Each row is a point. Any point is a mix of the corners, with weights that add up to 1. It lies inside the corners' shape when no weight is negative. Is each point inside? If not, which corners have a negative weight?

Corners:
(1): [ 3.11  1.93 -1.88]
(2): [ 2.20 -0.64 -4.69]
(3): [-2.61 -0.69  5.81]
(4): [ 2.18 -1.58  0.78]
Points:
[ 0.59 -0.47 -0.14] -> inside
[ 2.55  0.65 -1.20] -> inside
[ 1.18 -2.36  1.32] -> outside (1)
[ 2.13  0.30 -0.20] -> inside
[ 3.50 -0.17 -2.40] -> outside (3)
[ 2.06 -0.82 -0.33] -> inside
[0.53 0.49 2.75] -> outside (2)

Corners:
(1): [-0.21 -2.88 -2.46  0.62  0.29 -0.71  1.30 -3.56 -2.58 -3.55 -1.06]
(2): [-2.74  1.75 -5.18 -0.49 -4.96  3.18 -1.40  4.18 -1.81 -1.87 -0.15]
(3): [-4.18 -4.19 -0.59  2.35  2.06  2.65 -1.99  1.27 -1.16  2.17 -3.63]
(4): [-1.27 -4.62  0.01 -3.04  2.02 -3.32  0.83  1.91 -3.15  0.16  0.72]
(5): [-4.58  2.41  0.38  0.54  0.37  4.02 -1.36  3.43  2.65  1.21  2.62]
(6): [ 0.36  3.78  0.70  0.87 -2.72  0.64 -4.07 -1.46 -3.40 -4.74 -1.36]
(7): [ 3.69 -2.88  2.69  0.91  0.88  0.40 -2.51  0.01 -0.95 -2.30 -1.44]
(8): [ 2.77 -0.46 -0.31 -0.20  3.25 -7.39  0.36  0.64  1.29 -0.65 -0.40]
(9): [-1.06 -1.05 -1.17 -1.12  0.00  1.46  1.80 -1.90 -2.91 -3.39 -3.25]
(10): [-2.23 -1.46 -0.92 -1.71 -1.15 -4.84 -0.50  0.72  0.99 -2.29 -0.62]
(11): [-2.45 -0.90 -1.45 -3.82 -0.11  2.25 -1.13 -1.76  0.27  2.96  1.46]
(12): [ 0.51  2.01  0.22  0.20 -3.59 -3.08  1.39 -1.01  0.07 -0.27  0.84]
Points:
[ 1.15 -0.85  0.26 -1.13  0.38 -2.40 -0.51  0.23 -0.69 -1.68  0.21] -> outside (3)
[-1.24  0.08 -0.42 -0.21 -0.78 -0.30 -1.03  1.25 -0.36 -0.59 -0.30] -> outside (1)
[-3.43 -1.85 -1.96 -1.58 -0.53  0.36  0.58  0.69 -0.46 -0.04 -0.56] -> outside (6, 7, 8)
[-2.23  0.33 -1.94 -0.92 -1.58 -1.87 -0.34  0.83 -0.76 -0.46  0.92] -> outside (7, 9)

Corners:
(1): [ 1.53 -3.52  0.25  1.40  2.47 -0.44  0.86 -2.35  1.21 -1.67  0.30 -5.34
  3.04 -0.81  0.14 -0.76 -1.87  0.54  0.87  2.70]
(2): [ 0.22  1.51 -1.67  3.05 -4.71  1.18 -0.41  2.25 -1.07 -3.95 -1.42  2.67
  0.34 -0.70  0.56  2.07  1.12 -2.73 -2.61  1.07]
(3): [-0.57  2.37  2.97  0.07 -0.41 -1.42 -1.39  0.57 -1.67  3.48  0.13  0.22
 -0.67  3.65  1.54  1.43 -1.43  0.16 -1.04 -1.75]
(4): [-1.62  5.60 -2.63 -2.19 -0.57 -0.46 -0.41  1.70  0.91  0.71  0.85 -2.92
  0.41  2.13 -0.36  4.02  3.85 -1.21  1.40 -2.24]
(5): [-1.29  0.59 -0.60 -1.26 -0.81  0.31  5.82  1.63 -0.59  3.50 -0.53  1.49
  0.57  1.65 -0.54 -3.92  0.22  2.53  1.80 -0.03]
(6): [-2.63  2.78  2.01  4.43 -1.36 -0.20 -4.55  2.61 -3.59 -1.41  3.65  1.56
 -3.24 -0.11  2.56  1.69  2.61  2.66 -7.30 -3.45]
(7): [ 0.28  1.09  0.28  0.00 -4.63  0.88  0.65  1.65  3.01  3.12 -1.35 -0.01
 -2.33  0.71 -1.71  0.22  1.86 -0.45 -0.94 -3.30]
(8): [ 3.29  1.45 -0.77 -2.38  0.47 -1.07  0.03  0.47  0.78  1.70 -1.54  1.16
  3.56 -3.55 -5.65  3.01  0.28  2.56  0.45 -0.92]
(9): [-2.26 -2.14  5.19  0.38  0.45 -5.86  7.26  1.00  0.14  0.14  4.01  2.19
  1.42 -1.44 -1.98 -1.04  0.72  0.68  1.28  0.51]
(10): [-1.69  3.30 -0.08  0.67  1.42 -0.28 -0.21  0.66 -2.11  1.85 -3.18  0.70
 -2.07  0.54 -3.32  0.83  4.27 -0.28  2.58 -2.77]
(11): [-1.66 -2.57 -2.80  0.93  4.91 -1.02 -1.16  0.95  1.33 -0.25 -4.02 -0.07
 -4.18 -0.87  1.24 -0.52 -2.69 -0.28  0.35 -1.02]
(12): [-1.28 -1.33 -1.57 -1.05 -3.79 -1.42 -4.14  1.86  0.18 -0.94 -3.95  2.38
  0.51  0.89  1.27  1.11  2.35  1.87  1.31  0.24]
(13): [-0.24  0.85  2.24 -2.38  0.94  0.66 -4.42  0.22  0.70 -2.15  3.93 -3.48
  1.41  0.04  0.41 -2.20  1.57 -1.15 -3.65  1.07]
(14): [-3.55  2.42 -2.30  4.78 -2.83 -1.74  1.56 -0.99  3.64 -2.21  0.09 -1.39
  1.32 -1.39 -1.24 -6.55 -1.86 -2.57  5.58  2.30]
(15): [ 0.21 -0.42 -1.24 -2.66 -0.02  1.50  0.03  0.77 -2.94  3.12 -0.58  1.11
 -1.67 -2.00 -3.18 -0.73 -1.84 -1.35  4.48 -7.62]
(16): [ 0.18 -4.88 -2.46  3.26  1.12 -2.30  0.02 -0.40  2.04 -1.80  3.73  0.71
 -3.63  3.02 -1.62 -1.49  0.72 -1.19 -0.16  3.27]
(17): [ 2.15  4.26 -2.14 -0.34 -3.79 -3.78  0.60 -0.41 -0.91 -0.89 -0.52  1.05
 -0.25  3.29  2.04  0.01  4.13 -1.34 -3.24 -0.26]
(18): [ 2.05  1.50  1.23  3.35  0.82 -1.04 -2.60  3.39 -0.33  1.91  2.53 -0.22
 -2.44 -0.88  3.46 -0.23  2.99  2.61 -3.32  1.88]
(19): [ 1.20 -3.20 -2.04  3.33 -1.65 -1.83 -2.69  5.77  2.02 -1.43 -3.17 -4.86
  1.88  1.83 -1.01  0.58 -3.09 -3.04 -1.84 -4.44]
(20): [ 2.51  0.43  4.78  0.29  1.93  0.95  2.12 -2.14 -1.96 -3.18  3.87  5.22
  3.24 -0.52 -2.62 -2.41 -0.04  2.15  2.10 -2.35]
(21): [ 2.20  2.74  2.97  1.60 -3.46  0.29 -3.23  3.01 -3.04 -2.18 -1.37  1.13
 -2.53  0.36  1.60  0.46 -1.10  4.31 -1.86 -0.85]
Points:
[-0.86  1.10 -0.17  0.55 -0.80 -1.03 -0.83  1.44 -0.02  0.20  0.60  0.52
 -0.52  0.70 -0.27 -0.04  1.54 -0.38 -0.73 -1.14] -> outside (1, 21)
[ 1.45  0.98 -1.80 -0.58 -0.35  0.41  0.12 -1.18  1.36  1.56 -1.17  0.42
 -0.02 -0.05 -1.07 -1.66  1.18 -0.38  1.81  0.76] -> outside (4, 6, 9, 19, 21)
[ 0.05 -0.48 -0.81  0.12 -0.48 -0.85  0.99  0.99  0.79  0.32 -0.94  0.05
 -0.07  0.54 -0.89 -0.99 -0.07 -0.27  1.18 -0.37] -> outside (6)
[-0.75  1.19 -0.03 -0.14  0.29 -1.47  0.25 -0.08 -0.49 -0.17  0.88  0.76
  0.33  0.29 -0.22 -0.04  1.51  0.28  0.53  0.17] -> outside (7, 19, 21)
[-0.02  1.34  0.44  0.65 -0.98 -0.59 -0.78  1.35 -0.55 -0.17 -0.38  0.05
 -0.18  0.20 -0.11  0.13  0.82  0.70 -0.45 -1.31] -> outside (16)
[-1.06 -0.52 -0.01  1.95  1.75  0.06  3.45  0.43 -0.34 -0.04  1.55  1.51
 -2.20 -1.21 -1.58 -1.93  0.28  0.58  2.38 -0.92] -> outside (3, 8, 12, 13, 17, 19)
[ 0.95  0.53  0.38 -0.03 -0.84 -2.17  0.46  1.29  2.01  0.49  0.07 -0.47
  0.52  1.25 -0.36 -1.31 -0.18  0.78  0.81  0.39] -> outside (1, 2, 6, 10, 15)
[-1.10  1.20 -0.33  0.49 -1.14 -0.81 -0.06  1.59 -0.31 -0.05 -0.72  1.01
 -0.62  0.63 -0.93 -0.44  0.70 -0.14  0.26 -1.92] -> outside (1, 18)
[ 2.10  1.77  0.40  0.04  2.29 -0.29 -8.98  2.26 -4.18 -1.11  0.57  1.54
 -3.20  1.26  1.52  4.38  1.93  2.27 -4.57 -3.80] -> outside (1, 2, 5, 7, 9, 14)

Corners:
(1): [ 0.50 -1.11  4.57  2.79 -0.85 -2.44  2.55 -0.80 -0.39 -0.96 -1.92 -1.60
  0.52  2.42  0.26 -5.14 -1.79 -0.74 -0.01  4.34]
(2): [ 2.15  4.82 -2.39 -2.45 -1.96  0.76 -1.28 -0.01  2.23 -0.07  0.70  0.78
 -1.78 -4.05 -1.70 -0.01  0.44 -0.72 -0.32 -2.67]
(3): [ 0.93  0.06  1.34  0.68 -0.37  1.08  2.60 -1.66 -0.86  0.59 -0.36 -2.62
  2.75  3.54 -4.93 -4.68 -2.48 -1.49  1.43  4.38]
(4): [-3.47  2.10 -0.77  1.08 -1.17  1.60 -1.40  1.00 -1.38 -2.37 -1.90  2.22
  1.53 -1.28 -0.19  1.27 -3.22  1.66 -8.03  1.23]
(5): [-0.15 -0.88  2.00  0.45 -1.07 -0.48 -3.59  1.39  0.06 -1.39  1.49  1.87
  1.52  1.75 -1.22  2.62 -2.87  0.06 -8.21 -0.88]
(6): [ 0.74 -0.51  1.39  1.82  0.91 -1.05  3.10 -4.25 -1.75  1.78  0.43 -2.11
  0.06 -0.09 -2.03 -3.12  3.69  0.59 -1.38  4.47]
(7): [-2.64 -1.19  0.54  0.13 -2.06  3.43 -3.58  1.98  0.46 -4.51  0.69  1.95
  3.78 -1.91 -1.98  3.74  1.55  2.27 -3.64  1.12]
(8): [ 0.65  0.01  2.52  2.85  0.81  2.19  3.04 -1.56  3.96  2.77 -2.17 -1.52
  2.04  0.99 -0.77 -1.78 -0.92 -0.67  1.17  1.01]
(9): [-2.67  1.64 -1.34 -1.62 -2.67  0.60  1.60  2.49 -0.89  0.39  0.85  0.04
 -2.47 -2.37 -3.20  0.64 -0.01 -1.14  2.24 -2.50]
(10): [-3.65  1.11  2.14 -1.35  2.04 -0.29 -2.15 -0.34  0.23 -3.02  0.33  2.59
  1.45  0.68 -2.60  2.64 -2.17  3.58 -3.47  0.83]
(11): [ 0.42  3.14 -4.56  0.69 -0.87  0.23  0.04  1.73  1.17 -0.27  2.66  0.21
 -4.69 -4.20  0.32 -1.28 -0.81 -0.19  4.62 -2.05]
(12): [ 4.75  2.48 -1.09 -0.49 -1.01  1.20  0.70  1.73 -2.82 -0.30 -1.03  1.05
 -1.81 -3.27 -1.59  1.11  0.41  1.50  4.00 -3.73]
(13): [-0.83  0.90 -2.81 -3.52 -2.84  1.81  2.41 -1.16 -1.25 -1.13  0.45  1.84
 -2.88 -2.76  1.73  1.73 -0.52  0.05  2.80 -4.02]
(14): [ 0.11  2.98  0.61 -1.13 -1.67  3.83 -0.32  1.63  1.00 -0.15  3.00 -0.91
 -3.86 -0.56  0.71 -1.73  1.38  1.81  1.69 -1.85]
(15): [ 1.66  2.36 -3.24  0.34 -2.28  2.53  2.86  2.25  0.78 -3.83  2.76  2.97
 -3.24 -0.98  0.18  1.04  1.52 -1.38  0.90 -1.24]
(16): [ 1.87  0.26  3.81  1.62  2.28  0.62  3.31 -0.42  0.16 -0.98 -0.36 -4.12
  3.87 -0.46 -1.04 -2.46 -1.43 -2.36 -0.23  4.20]
(17): [ 0.82  0.58  0.90  1.90 -1.42 -0.73  4.69 -0.49  0.38  2.20 -0.76 -1.39
  4.43  1.73  0.07 -2.60 -0.38  2.99  0.15  2.31]
(18): [-2.06 -1.50  0.74 -1.77  1.98  1.36  0.32  1.34  0.52 -2.61  0.71  2.31
  1.72 -1.87 -2.77 -0.98 -2.07  2.25 -5.70  0.23]
(19): [-2.41  0.28  0.61  1.39 -1.96  1.23 -1.89 -0.28 -0.58 -5.25  0.96  1.40
  2.77 -1.05 -3.38  0.05 -1.71  2.01 -5.94 -3.43]
(20): [ 0.04  0.35  3.67  2.01  1.87  0.00  1.00 -2.31 -2.55  0.87 -1.15 -0.54
  4.04  2.47  0.41 -5.58  1.37 -2.60  1.38  0.91]
(21): [ 1.34  2.47 -3.96 -2.46 -2.20  0.59 -0.01  2.68 -0.57 -1.64 -1.94 -2.96
 -3.61 -0.76  0.31  1.87  1.33  0.67  2.40 -1.75]
Points:
[-0.16  0.80 -0.61 -0.13 -1.08  0.81  0.76  0.49  0.26 -1.27  0.16  0.38
 -0.07 -1.30 -1.68  0.67 -0.75  0.72 -1.23  0.01] -> outside (14, 20)
[-0.11  0.73  0.36  0.09 -0.79  1.18  0.34  0.01 -0.17 -1.08  0.06 -0.24
  1.24 -0.04 -2.01 -1.03 -0.50  0.12 -0.65  0.80] -> inside
[ 0.55  1.92 -4.27 -0.35 -3.48  2.80 -0.10  0.92  1.01 -1.21  1.36  1.82
 -3.25 -4.11  0.35  2.72  1.80  3.12 -2.47 -3.88] -> outside (1, 3, 9, 10, 16, 20)
[-1.25  0.20  1.36  0.12 -0.72  0.92  0.61 -0.33  0.03 -1.18 -0.05  0.02
  1.71  0.53 -1.51 -0.80 -0.38  0.22 -2.40  0.93] -> outside (11, 12)

Corners:
(1): [-1.12 -2.56  0.62  0.18  1.01 -2.01  3.01 -0.31 -0.18  1.78 -1.59 -6.92
 -3.94  0.96  0.04 -3.69 -3.86 -0.87  2.46 -1.01]
(2): [ 2.96  2.27  1.57  2.20 -1.76  0.34  2.43 -0.50 -3.21  3.28 -3.17 -0.59
 -1.91  2.07  1.56 -1.17  0.54 -3.06 -0.91 -2.44]
(3): [-2.65  2.89 -2.02 -0.79 -4.07  1.22  0.24 -1.29  0.23  1.24 -4.36  2.03
  1.22  0.56 -3.74  0.83  1.88 -3.09  2.66  0.28]
(4): [-1.82  0.15 -0.06  3.70 -1.67 -1.04  0.68 -0.48 -0.94 -1.56 -0.08  0.31
  1.18 -1.94 -0.92  0.70  0.10  0.33  0.76  1.40]
(5): [ 0.08 -1.08  2.68  1.56 -2.29  2.92 -1.67 -1.05 -3.22  0.54 -2.61 -0.97
  1.08 -2.11 -2.86 -4.54 -0.81 -5.55  3.38  2.04]
(6): [ 4.74  3.76 -0.11 -1.72  1.58 -1.61 -1.33 -0.20  0.49 -0.69 -0.63 -3.33
  2.23 -0.28  1.61 -2.57 -0.43 -2.07  1.57  0.99]
(7): [ 1.36  2.48 -1.38  1.92  3.71  1.96 -0.02 -5.18  2.05  0.11 -4.93 -4.79
  0.76 -1.58 -1.05 -5.01 -3.26 -0.58  1.51  0.93]
(8): [-1.56  2.45  0.89 -0.16  0.42 -0.80 -3.35  0.96  0.77 -3.32 -0.48 -3.20
  2.89  1.26 -0.94 -4.08 -1.73 -4.11 -2.11  0.27]
(9): [ 2.78 -3.51 -4.18  3.23  0.48 -1.52 -2.51  5.47  0.08  1.35  7.56  5.38
  4.22  2.12  0.93 -0.05 -1.51 -2.13  2.06 -2.72]
(10): [ 0.38 -1.68  1.06 -2.34  1.70  1.31  1.26  5.59  0.04 -2.78  4.06  0.59
  1.98  2.71  1.54  2.05  0.82  1.24 -0.78  1.26]
(11): [ 4.19  3.46 -4.64 -2.01 -2.51  1.24 -2.93  5.86 -3.32  3.40  4.24  3.67
  1.86  2.63  2.51  2.20  1.65  1.55  0.39 -2.59]
(12): [ 4.48  1.60 -1.97 -0.86 -1.06 -2.28 -2.76  1.82  3.33  2.82 -0.09 -0.04
 -0.85 -1.83 -0.42 -2.68 -2.95 -1.73  0.90 -1.14]
(13): [ 0.45  1.40  0.83  0.30 -2.07  0.83  1.41  2.42 -1.03 -1.85 -1.29  1.84
  2.75 -3.17  2.91  3.57  1.85  0.86  4.54 -3.35]
(14): [-0.48 -3.51 -3.20  1.13  0.42  0.26  0.13 -0.85  1.96  0.76  1.19 -5.34
 -0.56 -3.77  2.63  1.62 -0.76 -1.03  0.60  1.56]
(15): [ 3.34  1.71 -3.32 -0.53  3.37 -3.06 -1.33 -0.91 -2.31 -1.86  0.19 -1.58
  2.78  2.92  0.90  2.33 -3.33  1.16 -1.29 -1.78]
(16): [-2.35 -4.06 -1.47 -0.08  1.35 -1.29  0.97 -0.75 -0.98  0.13 -0.90 -1.48
 -0.15 -1.18  0.65 -2.23 -0.79 -1.00 -2.32  1.43]
(17): [-0.03 -1.52  3.23  0.82  1.19 -3.45  0.75  5.32  1.05  3.90  0.50  2.77
  2.24 -0.33  1.12  2.21  2.16  1.13  1.09 -3.45]
(18): [ 4.22 -0.46  1.55 -0.08  0.52  0.08 -2.20 -2.19  3.95  3.14 -2.65 -0.13
  1.03  0.86  5.17  0.55 -1.16 -1.04  5.23 -0.27]
(19): [-3.36  2.60  1.23 -1.23 -2.47  0.31  1.58 -2.03 -0.67  2.80 -3.40 -0.83
  2.20 -2.95 -3.57 -2.61 -2.07 -4.28  0.29  1.16]
(20): [-2.33 -3.29 -4.26  2.26  3.32 -0.22 -1.11  3.42 -2.14 -1.90  4.65  2.10
 -2.96 -1.21  0.19  2.31 -3.18 -0.85  0.57  0.23]
(21): [ 0.77  2.60 -0.41 -2.94  1.34 -0.73  1.51 -4.29  0.41 -0.25  1.00 -7.07
 -2.56  1.62  0.56 -3.61 -0.92 -0.33 -0.44 -2.50]
Points:
[ 2.06  1.96 -0.46 -1.04  0.01 -0.29 -0.64 -2.11  1.50  0.89 -1.86 -3.64
  0.61  0.57 -0.93 -3.57 -2.61 -3.22  0.92  0.53] -> outside (4, 11, 13, 16, 17, 20)
[-1.04  0.13 -1.34  0.76 -0.96  1.48 -0.54 -0.43 -1.11  0.78 -0.07 -0.09
  0.72  0.57 -0.66 -1.70 -0.46 -2.60 -0.23  0.64] -> outside (1, 6, 12, 13, 15, 17)
[ 2.52 -0.24 -0.99 -0.54  2.27 -1.76  0.11  1.95  0.91  0.27  1.62 -3.22
  0.71  0.82  2.16 -1.38 -0.93  0.49 -0.64 -1.93] -> outside (3, 4, 5, 18, 19, 20)
[ 0.57  0.59 -1.56 -0.29 -0.03  0.46  0.30 -0.63  0.46  0.57 -0.66 -3.17
 -1.65 -0.15  1.47 -0.76 -0.81 -0.44  0.46 -0.43] -> outside (5, 6, 9, 15, 17, 19)
[ 1.07 -0.01 -1.00 -0.10  0.56 -0.44 -0.17  0.77 -0.13  0.08  1.62 -0.89
  0.91  0.78  0.63 -0.82 -0.84 -0.96  0.80 -1.14] -> inside
[ 0.62 -0.28 -0.86  0.08 -0.26 -0.44 -0.35  0.85 -0.35  0.69  0.42 -0.93
  0.34 -0.23  0.58 -0.52 -0.75 -1.46  0.72 -0.43] -> outside (7)
[ 1.16  2.16 -2.11 -0.96  1.24 -1.66 -0.10 -1.47 -0.14  1.47 -1.42 -4.02
 -1.31 -0.32 -0.53 -2.97 -2.16 -1.72 -1.24 -0.48] -> outside (4, 5, 9, 10, 13, 18)
[ 1.18  0.92 -0.33  0.31  0.28 -0.24  0.16  0.24 -0.76  0.79 -0.74 -0.71
  0.36  0.68  0.46 -1.18 -0.90 -1.15  0.71 -0.98] -> outside (14)

Corners:
(1): [ 1.52  2.35 -2.68 -0.62  2.60  1.33  0.04  1.60 -2.27  2.67 -3.78 -3.03
 -1.14  0.54  0.50  0.05  1.51  1.55 -1.80  1.18]
(2): [ 3.60  2.50 -1.40  0.09 -0.19 -1.33  1.59  5.14 -0.25  1.46  4.10 -5.52
 -1.33 -0.83 -0.19  0.87  2.09  0.66 -2.03 -0.52]
(3): [-2.02 -2.49  0.17  1.94 -0.56  0.42 -1.55 -0.81 -2.13  0.15  1.61  5.00
  1.56  2.15 -1.99  2.06  0.30  0.79  0.98  4.13]
(4): [ 1.84 -4.45  0.11 -5.15  1.88  1.57  1.57 -4.59 -0.25 -0.84 -1.11  1.28
  5.00  3.48 -1.56  2.53 -0.59 -0.12  1.78 -0.41]
(5): [-0.20 -1.35 -3.05 -1.33 -1.30  3.84  0.06  1.38 -2.66  1.41  0.15 -4.66
 -2.39 -0.47  1.42  1.78  1.71 -3.50  0.92 -1.72]
(6): [ 0.97  4.58  0.26  2.83 -0.53  1.00  2.40  2.25 -3.67  0.29  2.24 -4.49
 -1.38 -2.41  2.15  2.37  1.11 -1.64  1.36  0.63]
(7): [ 1.32 -2.58 -1.72  0.75  0.20 -0.38 -1.47  0.19 -0.92  0.90  2.56  6.32
  0.89  0.98 -1.72  1.69  1.63  3.58  1.61 -2.76]
(8): [-0.25  0.11  1.43 -0.80 -0.07 -0.03 -0.10  1.77 -3.74  4.15  2.02 -6.23
 -0.89  0.00  3.15  3.98  0.55 -0.52  1.00  0.55]
(9): [ 0.65  2.17 -1.75 -3.29  2.04  3.45 -0.33 -0.04  0.07  1.15  2.16 -3.95
 -1.90 -1.40  2.18  2.34 -1.74 -3.10 -4.29 -3.86]
(10): [-1.64 -1.90  0.92 -1.27  0.56 -2.20 -1.53 -3.22  3.26  2.49 -5.03  0.78
  6.22  2.34  0.98 -0.49  3.07 -2.82  2.87 -0.97]
(11): [ 1.61  0.42  0.35 -2.30 -1.49 -2.35  1.06 -0.70  1.68  0.62  1.19  6.38
 -1.35 -0.05 -1.71  0.73  0.31  5.11  0.98  1.89]
(12): [-1.33 -4.27 -3.63  1.78  1.47 -2.14  0.31 -1.97 -1.86 -2.36  0.70  2.00
  1.23  0.60  0.77  0.09  1.54  1.53 -0.26  0.67]
(13): [-1.82 -1.28  1.94  2.88  3.78  0.11 -0.28 -0.95  0.23  0.28  0.91  2.13
 -3.66 -0.25 -0.01  1.30  1.56 -0.23  1.99  4.16]
(14): [-1.55  0.38  1.96 -0.17 -0.52  2.71 -0.15  5.12 -2.06 -1.01  0.67 -3.45
 -0.71 -1.35  2.42 -0.36  0.17  2.39 -0.82 -0.73]
(15): [-0.01  0.86 -0.25 -0.59  0.45 -0.36 -2.06 -3.77  1.09  0.64  3.72  4.46
 -2.82  1.77 -3.54 -0.07 -1.59  3.29  1.79 -0.45]
(16): [ 2.37 -1.83  3.46  1.00 -1.32 -1.25  0.97 -3.10  2.97  4.10 -4.62  1.07
  1.32  4.45  1.57 -0.29 -0.40 -1.43  2.25  1.34]
(17): [ 2.01 -2.09  2.06 -1.16  0.51 -2.54 -4.52  0.42  0.19 -0.72 -4.66  1.94
 -0.19  1.65  0.82 -0.95 -3.27 -0.89  1.14  0.54]
(18): [ 1.19 -1.48  1.73  0.43 -0.10  0.14  1.00 -2.27 -1.94 -1.48  1.60  2.12
  1.48 -1.11 -0.18 -2.13  5.19  1.39 -1.02  1.13]
(19): [ 0.19  2.07  1.88 -0.31 -0.37 -0.89  1.53  2.47 -2.43 -1.06  2.97 -3.66
 -4.00  1.54  0.77  3.50  0.37  0.06 -1.99 -2.17]
(20): [ 3.40  1.10 -1.57  0.82 -1.09  0.98 -1.09  2.27 -2.09 -1.17 -1.62 -7.18
 -2.25 -0.40  1.95  4.46 -0.12  2.25 -2.58  0.12]
(21): [ 0.59 -4.18  3.54 -0.02 -1.53 -1.20  1.47 -3.49  2.55  6.17 -9.49  1.85
  5.88  0.56 -3.02 -2.43  0.34 -1.02  2.88 -0.62]
Points:
[ 0.21  0.15  0.54  0.85  0.42 -1.70  0.19  0.20 -0.93  0.82  1.04  0.78
 -1.23 -0.19 -0.16  0.28  2.25  0.46  0.83  0.14] -> outside (3, 4, 9, 14, 16, 20)
[ 1.24 -0.03 -0.02  0.36  0.12 -0.13  0.06  0.51 -0.32  0.58  0.30 -0.09
 -1.61 -0.03  0.13  0.29  0.60  0.86 -0.20 -0.13] -> outside (3, 4, 8, 10)
[ 1.18 -1.09  0.62 -0.38  0.21 -0.84 -1.70  0.18 -0.40  0.30 -1.81  0.38
  0.07  0.96  0.39  0.53 -0.57  0.14  0.52  0.21] -> inside
[ 0.70 -0.19  0.20 -0.24  0.73 -0.72 -0.29 -0.02  0.02  0.07 -0.12  0.58
  0.56  0.21 -0.39  0.50  0.99  0.82 -0.16 -0.17] -> outside (5, 8, 16)
[ 1.32  0.18  0.91  0.83 -0.34 -1.33  0.66  0.16  0.67  1.10 -1.15 -1.39
  0.06  0.09  0.91  0.34  1.58 -1.72 -0.28  0.64] -> outside (1, 4, 7, 8, 14, 15)
[ 0.49  0.13 -1.24 -0.24  0.89  1.87  1.92  1.03 -2.79  0.27  3.86 -1.04
 -1.17 -0.71  1.08  2.27  1.82  0.57  0.08  1.23] -> outside (10, 15, 17, 19, 20, 21)
[ 0.78  0.15  0.13  0.06  0.38  0.00  0.09  0.60 -0.67  1.22 -0.54 -1.28
 -0.99  0.10  0.51  0.88  0.84  0.22 -0.13 -0.48] -> outside (3, 4)
[ 0.25 -1.37  0.04 -0.50  0.19  0.51 -0.49 -0.89 -0.67  1.11 -1.17  0.40
  0.45  0.57  0.27  0.75  0.55  0.24  0.91  0.43] -> outside (2, 19)
